Every row gives one point. Each copy is the shape, with its points in the same order, turned, moved and blurred by noise. Say if it was mirrored as well.
In the rows, zero is written as 128.

Shape (8 x 3):
[[111 157 117]
 [ 75 103 110]
 [116  86  98]
 [171 128 116]
 [ 75  69 165]
 [ 90 166 100]
 [164 149 143]
 [165  76 147]]
Copy 1:
[[133 148 114]
 [ 85 100 101]
 [117  71 114]
 [174 116 149]
 [ 51  83 148]
 [122 156  86]
 [160 144 157]
 [144  79 182]]
Copy 1 is: only turned
Copy 2 (8 x 3):
[[123 158 115]
 [ 77 116 110]
 [121  91 112]
 [168 125 110]
 [ 77  89 179]
 [100 185  98]
 [175 139 139]
 [158  70 145]]
Copy 2 is: only turned
Copy 3, 8 rows:
[[115 123 154]
 [ 60 140 113]
 [ 93 119  86]
 [160 110 106]
 [ 68 192  89]
 [ 92 114 170]
 [170 137 125]
 [145 148  60]]
Copy 3 is: mirrored
Copy 4, 8 rows:
[[111 154 141]
 [ 76 108 166]
 [ 86  89 126]
 [143 117  96]
 [115  67 199]
 [ 89 166 147]
 [162 136 113]
 [155  63 115]]
Copy 4 is: only turned

Shape:
[[ 81  55 157 119]
 [ 89 120  90 129]
 [137 152 138 142]
 [119 178 138 119]
 [ 56 113 183 148]
 [ 94 131 139 154]
 [163 108 168 106]
 [186 119 115  92]
 [108 136 132  95]]
Copy 1, 9 rows:
[[ 53 141 162  60]
 [ 79 150  92 118]
 [112 113 129 152]
 [116 134 140 172]
 [ 29 118 176 117]
 [ 72 109 133 134]
 [144 130 179 102]
 [179 140 122 103]
 [ 99 165 140 127]]
Copy 1 is: only turned
Copy 2, 9 rows:
[[161  91 180  61]
 [152 136 108  94]
 [142 148 157 161]
 [177 159 149 153]
 [151 152 207  75]
 [136 155 161 112]
 [150  76 177 156]
 [163  76 112 176]
 [183 129 150 134]]
Copy 2 is: only turned

Shape, 13 rows:
[[112  65  83 164 150 111 134  88]
 [165 124  87 125  99 144 101 102]
 [138 144 163  91 143 120 114 177]
 [142 114 173  93  76 174 158 146]
 [112 161 106 129 124 167 152  93]
 [198  75 177 120 177 184 102 147]
 [138 128 137 180 137 129  77  93]
 [ 94 136 153 146 158  87  83  63]
 [146  80 103  59 163 180 118 174]
 [111  74 105 160  82  89  95 132]
 [ 98 139 123 106 168 130 152 163]
 [190 144 109  81  76  90 128 180]
 [112 121  80 159  98 179 131  99]]
Copy 1, 13 rows:
[[131 107  43 148 109 117 161 112]
 [149 142 142 151 136 130 186 164]
 [147 151 149 104 161 139  66 106]
 [ 98 154 186  84  99 116 144 100]
 [142  89 137 125  90 161 160 120]
 [ 84 120 146 113 218 116 148  82]
 [107 103 115 185 138 134 127 152]
 [128  94 104 214 102 128  89  85]
 [165 116 148  75 194  85 153 106]
 [118 167  79 161  96  88 134 152]
 [174 106 113  94 132 130  97 105]
 [178 221 159 119 138 137 127 150]
 [129  88 122 121  83 124 176 158]]
Copy 1 is: only turned
Copy 2 (13 x 8):
[[117 159 119 131 168 113 108 210]
 [178 138 100 154 143 113  89 130]
 [132  99 164 154  94 187 105 105]
 [121  90  98 192 124 154 161  86]
 [153 132 113  99 161 132 147 108]
 [121 124 180 227 188 172  91 104]
 [124 193 123 141 150 147  71 120]
 [124 222 155 112 109 153 114 143]
 [176  67 159 189 169 188 118 159]
 [117 153  77 155 103 144  78 189]
 [125  88 161 105 129 175 132 140]
 [162  64 118 174  63 120  73 117]
 [151 138  66 113 182 131 115 133]]
Copy 2 is: mirrored
